Each row of a before or after table is a point. One or more steps were done to the points. Then noise was added and the rows were shuffled. The steps act on how far a point lies along the listed directions, d1 being the first. What was done? A step turns or swaps two directions, mirrors them in a line or flattens them onto one, adds a multiple of one to another, or multiplies one. Angles are multiples of 10 degrees, from the lower direction toward the higher: turns from -170 to 170, lines from 10 to 170 but not 90. Use the fewest steps. Two steps may share a direction if one is a turn and the other turns, adds or multiplies; they go together, in the order done. Otherwise the lowest direction goes first.

Directions:
(1): [ 2.4 -3.5]
(2): [3.5 2.4]
Before (13 x 2)
[[ 2.0 -1.7]
 [-1.7 -8.4]
 [ 3.2  1.9]
 [ 1.0  2.6]
 [ 1.5  1.0]
 [ 1.3  1.5]
 [ 0.1  2.1]
 [-0.6 -2.4]
 [ 1.2 -0.2]
 [-0.6 -8.4]
 [ 0.8 -2.4]
 [ 0.2  3.8]
 [ 3.2 -2.6]]
After (13 x 2)
[[ 1.1  1.8]
 [-0.1 -1.9]
 [ 0.7  0.2]
 [ 2.3  1.3]
 [-0.6 -3.8]
 [ 3.9  2.1]
 [ 0.8  8.3]
 [ 0.9 -1.9]
 [ 2.9 -2.6]
 [ 0.2 -2.7]
 [ 1.4 -1.0]
 [-0.4  2.3]
 [-0.5  8.5]]
Steps: mirror d1 and d2 in the line at 50 degrees

Directions:
(1): [-0.4 -1.2 -2.0  0.7 -1.4  2.5 -7.4 -1.4]
(2): [-5.0  0.9 -2.6  3.6  1.0 -4.3  0.0 -2.3]
(3): [-2.8  6.0  2.7 -2.5 -0.6  2.2 -0.4 -2.9]
(4): [-0.2  1.0 -4.3  2.2  2.7  5.6  2.6 -0.1]
Before (11 x 8)
[[ 4.4 -5.7  2.6  0.2 -0.9 -3.1 -3.9  2.2]
 [ 5.3 -4.9  1.3 -0.6 -0.1 -0.2 -1.0  3.1]
 [ 3.6 -5.4 -0.4 -2.2 -1.9  0.8 -4.0  1.6]
 [-6.2  8.9 -2.5 -0.1 -0.6  6.2  0.8 -3.1]
 [ 0.0 -2.0  2.1 -2.2 -0.4 -4.6 -3.9  1.7]
 [ 1.7 -4.1 -3.8  3.0  1.8 -0.5 -0.5  1.8]
 [ 3.2 -1.7  2.8 -2.0 -2.0  0.9 -3.9  1.3]
 [-5.2  5.4 -0.5 -3.0 -1.8 10.1 -5.7 -2.7]
 [-0.4 -4.0 -3.8  2.5  0.1  1.5 -2.8  2.6]
 [ 0.5 -1.0  2.5  0.0 -1.0 -1.4 -2.2  2.1]
 [ 1.2 -2.8 -2.5 -1.2  0.0  5.0  0.8  1.8]]
After (11 x 8)
[[ 0.9 -5.1  0.5  0.0 -1.4 -1.8 -0.1  4.9]
 [ 0.0  5.1  6.5 -6.1 -5.4  2.5 -1.7  0.0]
 [-1.8 -3.4 -2.3  3.7  1.7 -3.5 -0.2 -0.5]
 [-3.0  0.8 -4.3  2.4  3.8  1.6  0.8  0.4]
 [-3.7  1.5 -0.8  3.2  1.2 -2.2 -0.4 -1.8]
 [-1.4 -1.7 -3.9  5.9  2.9 -1.0  0.4 -1.1]
 [-2.8 -2.0 -3.2  1.2  0.1 -4.4  0.5 -0.8]
 [-1.7 -2.6  1.9 -2.0 -2.4 -4.2 -1.7  0.9]
 [-4.9  5.8  6.0 -5.8 -3.7  1.0 -1.3 -1.2]
 [-2.6  1.1 -1.0  2.7  1.7  0.4  0.9  0.9]
 [ 4.0 -5.6 -1.0  0.8  0.7 -2.0 -0.3  3.1]]
Steps: multiply d1 by 0; turn d2 and d4 by 150 degrees; add 0.3 times d2 to d3

Directions:
(1): [-2.9 -3.8 -1.6 -6.9 -0.3  1.7 -0.8  1.8 -1.2 -2.0 -4.3 -1.4]
(2): [-0.6 -2.5  0.6  2.3 -3.8  1.9 -5.6  1.0  4.7  2.3 -2.3  3.2]
(3): [ 3.2  3.0  4.5 -3.6  1.3 -0.5 -0.1  2.9 -2.2  4.1 -2.4  4.0]
(4): [-2.3  5.1 -4.3  0.5  2.6  3.7 -3.7  4.2 -1.0  0.8  1.7 -0.6]
Before (8 x 12)
[[-0.3  0.6  0.9  0.1 -0.4  2.6 -3.0  3.1  0.4  1.7 -3.4  1.0]
 [ 1.1  0.9 -0.8  2.7  0.9 -3.1  3.4 -4.8 -0.9 -0.5  3.8 -2.1]
 [-1.3 -2.4  0.7  1.0 -0.8  0.7 -2.4 -2.3  2.1  0.0 -2.3  1.1]
 [ 0.7  2.1  0.8 -5.7 -1.2  3.7 -7.0  4.3  1.4  5.2 -5.6  5.0]
 [ 0.3  0.3  3.0 -7.4  2.3  0.7  3.0 -1.0 -3.7  0.3 -2.8 -1.3]
 [-1.5  0.6 -3.8  1.1 -1.2  4.2 -5.1  2.5  1.2  0.4  1.5 -1.1]
 [-0.8  1.7 -0.7 -1.6  0.8 -1.5  4.1 -2.4 -2.8 -1.6  3.4 -1.6]
 [ 4.1  2.1  4.8 -3.1  0.0 -4.1  7.6  0.7 -4.7  1.3 -0.1  0.2]]
After (8 x 12)
[[ -1.2   4.7  -0.9  -3.2  -1.3   4.0  -4.0   8.2  -1.2   3.9  -2.7   2.1]
 [  0.7  -2.2   3.3  -2.7   0.2  -0.9   2.0  -0.2  -1.9  -0.6  -4.1  -0.8]
 [ -0.5   4.0  -3.0   6.3   0.7   0.7  -2.4  -1.4   1.7   2.3   4.5  -0.4]
 [ -2.4   1.1  -0.4  -8.2   1.8   5.5  -3.9   3.2  -1.8   1.7  -4.4   0.0]
 [ -0.5  -2.7   1.5   1.4  -0.2  -0.3  -1.0  -3.5   1.5  -0.6  -2.3   0.7]
 [  2.8  -4.1   5.0 -13.1  -0.6  -2.4   3.4  -1.1  -3.1   0.4  -7.7   1.5]
 [ -2.7   3.9  -3.1   0.7   0.6   2.2  -1.8   1.2  -0.1   0.1   3.7   0.0]
 [  2.0  -2.0   0.9  -0.2  -0.2  -2.5   4.6  -3.5  -2.1  -2.5   2.4  -3.1]]
Steps: add 0.7 times d3 to d1; mirror d2 and d4 in the line at 140 degrees

Directions:
(1): [-3.3  1.0  5.3 -3.3 -5.0 -1.6 -0.3 -0.9 -1.3  1.5  2.1  3.1  2.8 -4.9
 -1.9  3.6 -2.9 -4.7  0.8  0.0]
(2): [ 3.6  5.1  2.8 -0.5 -2.5  1.5  2.6  5.7 -3.5  4.5  0.5  0.9 -1.8  3.3
 -0.1 -2.3 -2.2  0.5 -3.7  3.3]
(3): [ 2.9  1.5 -0.5  5.4 -2.8 -3.0 -7.9 -0.6 -3.0  2.4 -4.7 -0.6 -0.8 -1.1
 -0.4  1.6  1.6 -1.8 -2.1 -2.6]
Before (13 x 20)
[[-1.8 -6.6 -6.7 -3.1  9.9  3.4  4.8 -3.0  5.9 -8.1  0.6 -3.4 -1.1  1.1
   3.0 -1.5  2.2  7.7  4.2  0.1]
 [ 0.0 -4.7 -6.4  0.8  5.9  1.3 -0.5 -2.2  5.1 -3.2 -0.3 -2.0 -1.1  4.8
   3.0 -2.5  1.4  2.6  1.0 -1.9]
 [-2.7 -1.6  0.4 -0.9  1.8 -1.7  0.1 -1.2  1.9 -1.0  0.7  2.3  1.6 -1.2
   0.6 -0.7 -1.7  0.4  1.3  0.1]
 [-1.8  0.8  3.8 -3.5 -2.4 -1.2  1.1 -2.1  1.4  0.6  2.1  1.2  3.3 -4.9
  -0.9  1.7 -2.0 -2.6  0.9 -0.6]
 [-2.2  2.2  3.2 -1.9 -2.9 -0.3  3.0  1.6 -1.8 -0.3  0.7  1.6  1.4 -2.4
  -2.6  1.4 -2.0 -2.5 -0.3  2.8]
 [ 0.7 -6.1 -9.3  4.0  7.8  2.5  0.4 -4.1  5.7 -3.9 -1.5 -3.8 -1.5  3.2
   2.1 -2.6  5.8  5.2  3.8 -4.2]
 [-3.9  0.4  0.1 -3.1 -0.1 -1.3 -0.4 -1.3  1.7 -0.9  1.2  1.3  3.0 -2.0
   0.6 -0.6 -1.5 -1.6  3.4 -2.9]
 [-0.3  0.3  0.7 -3.3 -0.8 -1.0  0.0  0.4  2.1  0.9  1.9  1.2 -0.2 -0.8
  -2.6  1.4  0.9 -1.4  0.9 -0.2]
 [-1.5 -0.9 -0.6 -0.5  3.2  0.0  0.9  0.4  1.6 -0.5 -1.6 -0.5  1.7  0.4
   1.4  1.2 -0.2  2.3  1.6 -1.4]
 [ 3.6 -4.4 -8.1  2.8  7.3  2.2  1.8 -1.3  3.3 -3.6 -1.9 -3.9 -3.2  7.1
   2.8 -3.7  3.5  7.6  2.4 -0.2]
 [-3.7 -2.8  1.1 -0.8 -1.4 -3.0 -0.8 -2.0 -0.5 -1.1 -2.8  1.9  2.3 -3.3
  -0.6  4.4 -0.7 -0.5 -0.3 -0.9]
 [-1.0 -4.2 -8.8  3.7  8.3  0.1 -0.1 -5.7  4.6 -5.1 -2.6 -4.5 -2.0  1.1
   1.5 -4.6  4.0  5.5  4.5 -3.0]
 [-2.3 -0.6  3.6 -3.4 -3.8 -0.3  0.1 -2.5  0.9 -0.9  1.2  0.6  0.4 -2.7
  -1.0  1.3 -0.4 -3.4  0.2 -1.0]]
After (13 x 20)
[[ 0.4  0.4  0.6  0.3  2.1 -0.8  1.2  1.8  0.7  0.4 -0.5  1.6 -0.2  2.0
   1.5 -2.8 -1.5  2.2 -0.7  1.3]
 [ 1.4 -0.8 -2.2  1.5  1.6 -0.3  1.3  2.3 -1.4  0.1 -4.1 -1.3 -1.1  2.9
   1.1 -0.7  0.5  4.4 -3.3  0.9]
 [ 2.8 -0.1 -3.5  1.0  4.3  0.5  1.4 -0.6  3.4 -0.9 -1.0 -2.9 -0.7  1.8
   2.0 -3.2  1.6  3.8 -0.6 -0.5]
 [-0.1  1.8  2.0 -1.4  1.1  0.4  1.8  2.7 -0.5  2.3 -1.2  0.4  1.3  1.1
   1.1  1.2 -1.9  1.3  0.1  0.2]
 [ 0.6  5.6  6.4 -7.8 -3.1  3.1  7.3  6.2 -3.6  3.4  3.9  3.0 -0.3 -0.5
   0.0  0.2 -6.2  1.1 -2.6  5.7]
 [ 0.8  2.3 -2.8 -0.4  2.2  0.5  0.4  2.3  0.9  0.5 -0.5 -0.7 -0.2  3.8
   1.8 -4.3  0.0  1.9  0.5 -1.2]
 [ 0.5  3.5  4.7 -4.5 -4.5  0.8  2.0  3.4 -1.2  5.2  3.2  3.9 -0.1  2.3
  -0.1 -0.2 -5.3 -3.6 -3.0  1.9]
 [ 0.7  8.5  6.8 -3.3 -6.5  0.4  4.4  4.8 -5.4  7.4  2.5  2.8 -1.0 -0.7
  -1.7 -2.8 -5.6 -2.3 -2.4  4.2]
 [ 1.6  6.7  7.3 -3.8 -7.4  2.0  4.6  6.0 -4.0  8.7  3.7  4.3  0.3  0.3
  -2.0  0.0 -4.4 -3.5 -2.5  2.5]
 [-0.5  3.6  8.3 -6.2 -8.1 -0.9  3.1  2.7 -4.1  5.3  3.8  5.0  1.8 -1.6
  -2.0  2.7 -5.9 -4.3 -0.1  3.4]
 [-1.3 -2.1 -4.0  1.8  3.5 -0.2  0.9 -1.7  1.6 -4.8 -1.9 -1.8 -0.1  0.3
  -0.3 -0.9  2.1  1.7  1.4  0.7]
 [ 1.2 -0.2 -1.9 -1.3  1.4 -0.3  0.1  0.7  2.8  0.1  0.4 -0.3 -1.8  1.8
  -1.5 -0.2  2.5  0.7  0.9 -0.5]
 [ 2.3 -1.1 -2.2  0.2  1.7  1.2  0.5 -1.2  1.7 -1.6 -1.2 -2.6 -2.8  3.3
   0.7 -3.4  2.8  1.7 -1.4 -0.5]]
Steps: turn d1 and d2 by -160 degrees; multiply d3 by 0.7
